Every row gives one point. The last column is the point's height on a tilted bowl or saddle (a function of degree 2), plus a little noise. Count its main directions that bend up, bend down and stay straight.
In the rows, zero is written as 128.

Points:
[[ 99 105 141 149]
 [102 148 192 103]
 [167 166 123 121]
 [133  71 101  99]
 [149 115 134 112]
 [149 163 144  96]
 [148 139 145 101]
 [119  98 119 127]
 [ 87 115 153 169]
 [123  92  57  93]
 [ 95 197 117 215]
 [145 168 117 142]
 [113 147 171 107]
 [168 132 102 137]
 [176 141 102 142]
 [122 102  84 121]
 [113 104 119 133]
 [104 124 149 143]]
Directions: 2 up, 1 down, 0 straight

Points:
[[109 126 142 147 147]
 [150 112 125 152 161]
 [151 142 144 122 144]
 [134 145  94  82 128]
 [ 84 109  95 124 155]
 [149 137 132 144 153]
 [182  87 168 111 128]
 [175 135 116 155 175]
 [140 128 162 112 145]
 [120 187 140  69 160]
 [124 147 138 104 135]
 [125 144  70 193 160]
 [ 99 128 131 133 141]
 [ 92 144 130 148 132]
 [151 142 160 119 152]
 [ 68  76 157  88 189]
 [154 158 115 146 155]
 [ 77 133 160 144 153]
 [115 142 117  85 131]
 [ 82 164 108 128 133]
 [141 154 140 159 157]
 [126 176 165  97 159]
 [125 108  95  77 111]
 [136 131 119 100 122]
 [112  82 116 210 208]
 [145 149  63  90 152]]
Directions: 3 up, 1 down, 0 straight

Points (42 x 7):
[[137 120 103 146 152 140 136]
 [106 143  77 126 135 164 152]
 [107 145 105 109 100 146 147]
 [100 118 148 159 130  99 148]
 [ 92 156 135 157 128  99 138]
 [114  70 156 153  75  85 195]
 [106  99 117 116 105 149 152]
 [ 95 103 114 107 136  84 169]
 [137 118 185 124  61  93 178]
 [187 169  64 143 167 115 178]
 [ 99 151 127 160 172 114 139]
 [100 138 136 102 134  98 149]
 [124 121 177  95 146 137 147]
 [183 117 173 152 153 140 138]
 [105 113 154  95 100 145 156]
 [154 176 120 126 112  75 158]
 [146 156 139 142 167 154 126]
 [171 129 134 124 135  84 149]
 [137 134 105 127 110 167 133]
 [116 126 147 137  76  90 161]
 [109 139  97 122 173  77 170]
 [120 136 145 149 169 171 132]
 [ 51 114 122 116 146 107 173]
 [141 172  92  98 127 132 148]
 [182 162 109 153 150 125 142]
 [171 107 136 138 131 102 142]
 [162 111 135  72  94 145 149]
 [164 136 101 122 167 130 137]
 [124 188 132  87 133 138 140]
 [146 105 130 151 149 121 137]
 [163  62 126 135 161 131 146]
 [141 139 138 107 177 161 134]
 [144 132 115  68  79 189 161]
 [129 157  54 112  90 122 183]
 [112 115 154 106 144 162 140]
 [113 128 141 140  56 178 170]
 [155 164 116 129 135 177 129]
 [100  86 140 151 109 158 160]
 [160 144  68 179  81 115 190]
 [135 113 172 152 129  52 171]
 [111 162 117 151 142 100 139]
 [ 92 170 133 131  66 139 157]]
Directions: 5 up, 0 down, 1 straight
